Every row gives one point. Each copy is the shape, with its points in the same order, turned, moved and blurred by noise. Some copies are also mirrored. Which?

Shape, 8 rows:
.04, .20, -.24
-.01, .04, .05
-.36, .05, -.05
.25, -.10, -.14
.05, .31, .11
.03, -.29, -.41
.07, .04, .32
-.35, .60, .62
Copy 1 (8 x 3):
.01, .04, .15
-.14, .01, -.16
-.07, .37, -.19
.10, -.23, -.09
-.34, .00, .06
.42, -.01, -.13
-.35, -.12, -.29
-.94, .34, -.13
Copy 1 is: only turned
Copy 2, 8 rows:
.04, -.37, .01
-.13, -.13, .10
-.38, -.28, -.09
.19, -.01, -.03
-.09, -.29, .30
.09, -.06, -.43
-.15, .04, .33
-.63, -.38, .73
Copy 2 is: mirrored

Shape:
.11, -.28, -.76, .46, -.11, -.11
-.13, .54, .06, .04, .29, .38
-.01, -.55, -.48, .68, -.10, .16
-.26, .53, -.07, .11, -.06, .24
-.17, -.06, .38, -.08, -.35, -.30
-.28, .12, .31, -.05, -.06, -.06
-.02, .27, .54, .13, .24, -.23
.14, .15, -.06, .07, .02, -.13
-.11, .20, .40, -.04, -.10, -.26
-.43, .20, .19, -.27, .17, -.25
.26, -.55, -.51, .41, .32, .32
.11, .47, -.05, -.22, .12, .57
Copy 1:
-.48, .56, -.52, .58, .05, .25
-.02, .11, .05, -.56, -.02, .30
-.39, .51, -.61, .47, -.35, -.13
-.11, .45, .17, -.41, .06, .22
-.04, .19, .46, .29, .30, -.32
-.12, .11, .33, -.02, .13, -.11
.09, -.11, .07, -.27, .47, -.29
-.01, .18, -.08, .12, .29, .16
.03, .13, .34, .00, .39, -.20
-.30, -.10, .45, -.08, .36, .03
-.22, .12, -.77, .47, -.42, .17
.28, .15, .11, -.31, -.13, .54
Copy 1 is: mirrored
Copy 2 (12 x 6):
-.70, -.16, -.39, .25, .26, .24
.11, -.28, .05, .20, -.71, .35
-.73, -.17, -.22, .60, .33, .03
-.03, -.22, -.24, .24, -.69, .16
.18, .30, -.07, .04, -.09, -.38
.23, .00, .12, .12, -.27, -.15
.34, .22, .42, .22, -.24, .19
-.16, .12, .02, .08, -.21, .15
.32, .25, .07, .02, -.18, -.09
.50, -.20, .00, -.11, -.17, -.04
-.82, -.49, .19, .27, .30, .19
-.24, -.35, .15, -.09, -.88, .19
Copy 2 is: mirrored
Copy 3:
-.38, .05, -.40, .08, -.55, -.48
.51, .16, .49, .08, .04, -.21
-.26, -.14, -.42, .45, -.27, -.54
.40, -.04, .50, .04, -.34, -.30
.24, -.61, -.10, -.41, .06, -.09
.35, -.38, .19, -.23, .14, -.19
.53, -.11, .13, -.39, .33, -.38
.22, .06, -.12, -.13, -.12, -.18
.49, -.32, .05, -.41, .08, -.15
.14, -.23, .43, -.36, .26, -.12
-.28, .24, -.49, .51, -.04, -.26
.56, .27, .37, .25, -.18, .15
Copy 3 is: only turned

Shape:
-.10, -.38, -.04, -.04, .12, .61, .18, .08, -.40
-.01, .04, -.73, .10, -.07, .09, .46, .31, -.43
.54, -.14, -.38, .20, .25, -.19, .02, .09, -.35
-.52, .10, -.33, .24, -.35, -.47, -.33, .42, -.38
.56, .09, -.28, -.18, .12, -.40, -.03, .34, -.66
.27, -.22, .09, -.01, .05, .66, -.05, .02, .04
.13, .00, .16, -.16, .50, .67, .04, .14, .26
-.16, .05, .15, -.45, .19, .32, .24, -.19, -.01
.43, -.51, .00, -.09, .40, -.01, .07, .60, -.24
-.26, -.30, -.19, -.40, .35, .15, -.03, -.27, .30
-.72, .40, -.07, .22, .05, -.26, -.21, -.10, -.04
.33, -.33, -.03, -.32, .09, .19, .26, .04, .37
-.76, .03, .12, .14, -.07, -.37, .30, -.13, -.19
Copy 1 (13 x 9):
-.03, -.13, .39, .46, -.40, .03, .02, -.08, -.17
.36, -.59, .38, -.39, -.35, -.23, .04, -.29, -.06
-.01, -.11, .33, -.23, .18, -.61, .20, -.21, .25
.52, -.68, -.05, -.13, -.35, -.08, -.37, -.06, .89
.53, .01, .52, -.29, .16, -.75, -.07, -.26, .30
-.15, -.03, -.02, .42, -.06, -.22, .11, .27, -.26
-.12, .26, -.29, .20, -.17, -.08, -.09, .02, -.37
.29, .12, .01, .23, .12, .34, -.19, -.09, -.27
-.01, .38, .43, -.23, -.31, -.43, .02, .10, .17
-.30, .04, .03, -.02, .21, .34, -.38, .01, -.08
.30, -.48, -.51, .05, -.07, .27, -.33, -.40, .62
-.08, .09, .10, -.18, .18, -.03, .03, .41, -.25
.43, -.37, .00, -.04, -.11, .64, -.01, -.33, .61
Copy 1 is: only turned
Copy 2 (13 x 9):
.03, .30, .24, .00, -.20, -.16, .52, -.22, -.58
-.11, -.20, .57, -.48, .29, -.21, .26, .21, -.52
-.17, .11, .09, -.22, .24, .43, .28, .49, -.43
-.62, .33, .54, -.33, -.02, -.20, -.65, .23, -.40
.11, .04, .21, -.18, .31, .53, -.19, .56, -.66
-.14, .05, -.19, .03, -.34, .17, .46, -.34, -.46
.06, -.05, -.59, .09, -.30, -.20, .41, -.18, -.46
.36, .07, -.10, .10, -.13, -.17, .11, -.27, -.05
-.02, .40, -.29, -.11, .34, .20, .24, .17, -.93
-.10, .16, -.19, .38, .20, -.27, .21, -.21, .11
-.32, .27, .16, -.20, -.38, -.48, -.44, .24, .19
.00, .02, -.38, -.09, .33, .19, .31, -.42, -.23
-.02, .64, .32, -.44, -.08, -.46, -.33, -.02, .19
Copy 2 is: only turned
